Every row gives one point. The points of each table are mixes of a few directions, plus a little noise. How many directions does each table use, and how many do they share? Where both have some left over, give the other angles between the two spaces (their principal angles), to ten degrees, smallest first.

First (5 x 3)
[[ 10  12  73]
 [ 71  44 -13]
 [-31 -20   9]
 [-28 -21 -51]
 [-20 -14 -22]]
Second (7 x 3)
[[  30   19   -7]
 [   3    1   -1]
 [  -7   -4    1]
 [  83   50  -19]
 [ -24  -14    6]
 [-100  -61   23]
 [  17   11   -4]]
Directions: first 2, second 1, shared 1

First (7 x 6)
[[ 32  -4  19 -27  68  51]
 [  3  12  14  29  35  25]
 [ 22  21  33 -22  49  21]
 [-46 -26 -54  48 -95 -49]
 [ -1  24  17 -62 -49 -67]
 [ -5 -36 -34  27   1  30]
 [ -6  10   5   8  -8 -11]]
Second (8 x 6)
[[ 70 -48  -8  17  11  49]
 [-61  42   7 -15  -9 -43]
 [-43  29   5 -10  -7 -30]
 [ 45 -31  -6  12   7  32]
 [ 87 -60 -11  21  14  61]
 [-96  65  12 -24 -15 -67]
 [-13   9   1  -3  -2 -10]
 [ 11  -8  -1   3   2   9]]
Directions: first 3, second 1, shared 0; angles 40

First (9 x 8)
[[-22 -17 -31  34   0 -37 -20 -36]
 [ -8  -3  13  23   5   3  18 -19]
 [ 32   7  34 -18   2 -26  70   7]
 [-12  28  11 -40  30  72 -42  35]
 [-61  45 -11 -22 -18 -23  31  -2]
 [ -3  -5 -31  -6 -15 -51  -5  -5]
 [-44  24 -14  -6 -66  67 -38  38]
 [ 58 -33  23  20 -23  -1  28   7]
 [ 59 -47   4  14  85  -5 -43 -24]]
Second (7 x 8)
[[  11   -3    1   12   -7    0   -9   19]
 [  23   -6    1   25  -13    1  -20   39]
 [   2    0    0    2   -1    0   -1    3]
 [ -36   11   -2  -39   20   -2   31  -62]
 [  41  -12    2   44  -23    2  -36   71]
 [  29   -8    2   32  -16    1  -25   50]
 [ -71   21   -4  -76   38   -3   61 -121]]
Directions: first 5, second 1, shared 0; angles 40

First (10 x 11)
[[   1   -6    1  -26   -3    1  -44   63  -28  -73   27]
 [   2  -17  -11   22  -26    3   33  -30    6   42  -13]
 [ -16  -27   17    3    1   25   -8   24    3    8   16]
 [   5    3   -8    5   -8   -7   11  -15    0    9   -8]
 [  32  -11  -58   30  -81  -31   60  -56  -19   26  -33]
 [ -31   47   66  -27  118   20  -46   11   46    8   12]
 [   2  -41  -17   19  -52    9   23    2  -13   16    2]
 [ -39  -56   46   -1   16   58  -30   66    7    9   43]
 [  45   60  -48  -35  -16  -66  -24    6  -43 -104  -14]
 [   0   47   12    9   51  -13   25  -70   42   60  -32]]
Second (10 x 11)
[[   6    4  -11   21  -11   -7   37  -49   14   48  -23]
 [  -8   -5   17  -31   16   10  -55   73  -21  -72   35]
 [   7    5  -15   28  -15   -9   50  -66   19   65  -31]
 [  -3   -2    7  -12    7    4  -22   29   -8  -28   13]
 [   5    3  -10   19  -10   -6   34  -45   13   44  -21]
 [   5    3  -10   19  -10   -6   33  -44   13   43  -20]
 [ -13   -9   26  -50   26   16  -87  117  -33 -114   54]
 [ -10   -7   21  -39   21   13  -68   91  -26  -89   42]
 [   7    5  -14   27  -14   -8   47  -62   18   61  -29]
 [   5    3  -10   18  -10   -6   33  -43   12   43  -20]]
Directions: first 3, second 1, shared 1

First (11 x 14)
[[  17   89  -20  -20  -61   11  -29  -16  -22   27    0   13   13    1]
 [   3   12  -10  -39   12   20   24   51  -23   46   71  -45   55  105]
 [  31   78  -38  -24  -20    7  -19  -13    0   33  -19   -1   29  -11]
 [ -27  -27   35   26  -31   -6   -8  -11  -13  -33    5   26  -43  -15]
 [ -26  -41   32   16   -8   -2    7    8  -12  -22   22    7  -24   15]
 [   5   -5   -8  -14   22    5   14   19    1   16   17  -21   23   31]
 [  19   25  -23  -13   11    2   -2   -1    9   18  -12   -9   21   -4]
 [ -37 -121   49   54   41  -24   17  -11   25  -69  -26   21  -65  -54]
 [ -29  -85   37   35   26  -14   15   -1   12  -45   -5   11  -42  -22]
 [  37   34  -49  -37   48    8   14   20   18   47   -3  -39   63   27]
 [   8   42   -5   16  -41   -7  -33  -45    5  -17  -50   38  -30  -73]]
Second (8 x 14)
[[  1  25 -42  21   0   0  77  50 -60  30  71  -1  45  88]
 [ 17   1  35  27 -45  -9 -66 -17 -11 -28 -13  30  66  -4]
 [ -7 -46  -4  -4  34  10  14  17  14  24  16 -24 -59   4]
 [ 40  -1 -17  20  -3   3 -49  -1   3  36  -9   3  15  -8]
 [ 17  35 -50  -1  21  -3  38  14 -11  40   9  -7   9  20]
 [ 19 -69  32  30  42 -33 -68 -17  32   6 -39  11  15  -8]
 [-43   5  38 -43 -32  24   2 -24  24 -58 -17  -9 -61 -57]
 [-44  50   8 -50 -17   7  51 -22  10 -52 -18  -3 -29 -35]]
Directions: first 3, second 5, shared 1; angles 30, 40

First (10 x 18)
[[  13   -6   -7   15   14    9   13   -8   -2  -11    1  -12  -19   -7
   -13    4  -16    6]
 [  27  -12  -14   32   30   21   25  -17   -4  -23    2  -26  -41  -12
   -28    7  -34   14]
 [ -38   17   20  -45  -42  -29  -35   25    6   32   -4   37   58   19
    40  -10   47  -20]
 [ -57   24   31  -68  -64  -45  -53   39   10   48   -6   56   88   27
    62  -15   73  -31]
 [ -30   13   16  -35  -32  -22  -27   19    5   24   -3   29   46   13
    31   -8   36  -14]
 [  68  -30  -36   81   75   53   64  -45  -11  -57    7  -66 -105  -32
   -73   18  -85   36]
 [  20   -9  -11   24   23   15   19  -13   -3  -19    2  -21  -31   -9
   -22    5  -25   10]
 [  36  -16  -20   44   41   28   35  -25   -6  -30    4  -36  -56  -17
   -40    9  -45   20]
 [  22  -10  -11   26   24   16   19  -15   -3  -18    2  -21  -33   -9
   -23    6  -27   11]
 [ -63   26   33  -73  -69  -49  -57   42   10   52   -6   60   95   29
    67  -17   77  -32]]
Second (10 x 18)
[[ 23  -3 -15  20 -66  19  60 -53 -48  14 -28  22 -21   3 -36  50 -18  20]
 [ 45  23 -84  23 -49   6 110 -77 -68 -27   3 -47 -24 -23  27  95 -49  21]
 [-28   7  24  11  29  12 -66  43  53   5 -10   2   5  -4 -47 -68  10 -12]
 [ -3   0 -60   5  64  14  -8   4   9 -27  35 -38  -4 -20  72  29 -11  28]
 [ 10  21  80 -25 -80 -61  27  -4 -66  62 -14  -4  38 -25  11 -76  46 -44]
 [ -5  45 -38  45  -8  28  -6  -6 -20  29  -8 -66   2 -70  -8 -55   0  12]
 [-14 -30  45 -38  45 -22 -47  46  68 -38  10  43   5  59 -16   1   2 -29]
 [ -8  -5 -18   5  28  18 -19  10  30 -20   4  -2  -8   7  -9   8 -11   7]
 [-21 -38  51  -6   1  20 -45  17  12  38 -15  74   1  27 -23 -19  34  17]
 [  2 -23  15 -41  39 -33  -6  21  31 -41  25  16   6  44  36  32  -4 -19]]
Directions: first 1, second 5, shared 0; angles 40

First (10 x 24)
[[  -3   -3   -3   -4    3   -1    3   -2   -1   -6   -1    2    6    2
    -8    6    2    9   -5   -2    1    3    3   -4]
 [  12   12    5   29  -22    2   -5   17   18   20    3   -8  -37    4
     9  -29  -26  -54    9    9   -1   -8  -10   20]
 [  -5   -5    4   32   12  -37   26   22    8  -34   -8    5  -19   39
   -91   11  -43   -6  -41  -17    3   17   18  -10]
 [ -12   -8  -33  -67  -13   49   -7  -33   -3    5    4   12   60  -34
    51   26   59   59   12   10    6   -5   -2  -11]
 [  23   11   64   36   38  -29  -41   -1  -42   42    5  -30  -38  -22
    86  -42    6  -38   58    4  -22  -18  -24   21]
 [ -11  -10   -5   21   15  -36   33   17    8  -46  -10   11   -4   42
  -105   25  -37   13  -51  -21    6   22   24  -19]
 [ -15  -11  -25  -24    0    5   21   -6    6  -30   -4   16   31   11
   -47   32    7   42  -31   -9    9   13   16  -19]
 [  -3    3  -35  -32  -38   44    0   -9   23   11    4    9   20  -16
    25    3   18    4    3   14    9   -7   -4    4]
 [  13    1   59   12   54  -29  -38  -15  -56   28    3  -24   -8  -26
    82  -19   28    5   53   -2  -21  -12  -17    6]
 [   3    9  -31   -2  -49   33    6   10   39   11    4    6  -11    0
    -2  -12  -14  -34   -7   14   10   -6   -5   13]]
Second (9 x 24)
[[ -12  -24  -27   -1   -3  -23   38    1   26  -46    2  -28  -23    8
   -53   18  -24   23  -17  -23    2   18   15  -36]
 [  -5   -9   -3    0    9  -14   12    0    0  -18   -2   -5   -1    6
   -25   10   -6   15  -10  -10    0    8    8  -13]
 [ -10  -19  -17    0    4  -21   29    0   15  -37    0  -19  -14    8
   -45   16  -17   22  -16  -19    1   15   13  -29]
 [  13   46  105    9   85   -2  -86   -6 -121   70  -19   90   94   13
    55    0   66   10    5   27  -10  -23  -11   65]
 [  11   14  -12   -3  -40   36  -15    2   22   35    8   -3  -14  -19
    55  -27    4  -41   24   21    2  -17  -18   23]
 [   2   -6  -42   -5  -52   23   18    3   53   -1   11  -31  -39  -16
    16  -17  -19  -28   13    4    4   -3   -7   -7]
 [  10   19   14    0   -8   23  -27    0  -11   37    1   16   11  -10
    46  -18   16  -24   17   19   -1  -15  -14   28]
 [ -10  -17   -7    1   16  -26   24    0    2  -36   -3  -11   -4   12
   -47   20  -12   28  -18  -19    0   15   14  -26]
 [   0   -3  -11   -1  -11    3    7    1   14   -4    3   -9  -10   -3
    -1   -2   -6   -4    1   -1    1    1    0   -5]]
Directions: first 3, second 2, shared 1; angles 50

First (8 x 32)
[[  -7    7  -66   48   19   22   29   57   -1   -5  -45  -61 -105  -30
   -43    2  -42    5  -23   15  -24  -41  -31   16    2   57  -17  -15
    37   11  -47   49]
 [  -8  -39  108  -13   42  -12  -62   20  -76  -15   49   61   97   96
    81  -14   49  -21  -11  -87  -25   95   54   43   60  -80   46   35
   -42   63   53  -39]
 [  14    5   52  -66  -42  -28  -16  -88   31   14   45   65  114    4
    32    1   39    3   38   12   44   20   18  -42  -23  -52    6    6
   -37  -39   50  -54]
 [  12   16   -8  -40  -43  -15   15  -68   51   14   12   20   39  -35
    -9    9    8    9   27   41   41  -25  -10  -47  -40   -1  -12   -9
    -9  -51   15  -22]
 [   6   25  -81   16  -27   12   44   -4   48    9  -38  -49  -75  -66
   -57    9  -36   15    1   57   12  -66  -40  -27  -41   59  -33  -25
    30  -39  -39   32]
 [   4    1   12  -13   -9   -5   -2  -16    5    1    7   13   22    1
     5    2    7    2    6    1    9    5    3  -10   -6   -7    2   -1
    -7   -8   10  -10]
 [  -7   -5  -23   38   30   16    4   55  -26   -7  -24  -34  -58    5
   -11   -1  -19   -5  -23  -14  -30   -3   -5   30   20   24    1    0
    18   27  -25   30]
 [  -9  -12    4   27   31   12  -10   46  -36  -11   -6  -14  -25   25
     6   -6   -5   -8  -21  -28  -26   18    5   29   29    1    8    6
     5   35  -10   15]]
Second (8 x 32)
[[ -24    1    4   14   -3    6   12  -16  -12   15   -6  -19   56    1
   -14  -38   30   24  -15    2   25   15  -37   14  -27   34   37   38
   -11  -15   -5   15]
 [ -32   -6   10   21    2  -18   -4  -24  -26   -1    0  -10  117    6
    13  -46   53   28    9   -1   23  -15  -34   10  -39   18   79   34
   -40  -22   18    5]
 [  24  -31  -23  -13  -16  -42  -25  -20   -5  -68   -5   31   11   -4
    58  -25   56  -34   38   23  -40  -78   20   22   -8  -26   37  -22
   -68   -4  -36  -22]
 [ -45   21   11   33  -13   41   22   38   11   58   -3  -52  -28  -14
   -58   24  -51   23  -41  -47  -10   54  -48  -34    7   43  -36   21
    90  -27    0   41]
 [  12   -6   10   -5   17  -34  -32    3  -12  -27   12   29   34    5
    41   29   -1  -11   44   -1  -13  -47   39  -19   11  -53   17  -40
   -29    8   46  -26]
 [  10  -40  -40    1  -20  -39  -40   -3   -8  -72  -24   16  -33  -36
    46    0   55  -53   35   35  -72 -115   21   20  -10  -13   13  -42
   -70   -6  -45   -8]
 [  16   32   14  -17   37   45   22    9    6   57   -1   -6  -61    3
   -56   37  -60   13  -37   26   68   77   26    2   15   12  -74    1
    33   46   42    4]
 [  41   31   13  -34   -6   41   45   16   46   36   27   10  -97   39
   -30   20  -85    9  -33  -37   17  110   12  -16   52  -15  -73    7
    94   20  -20   -8]]
Directions: first 2, second 5, shared 0; angles 30, 80
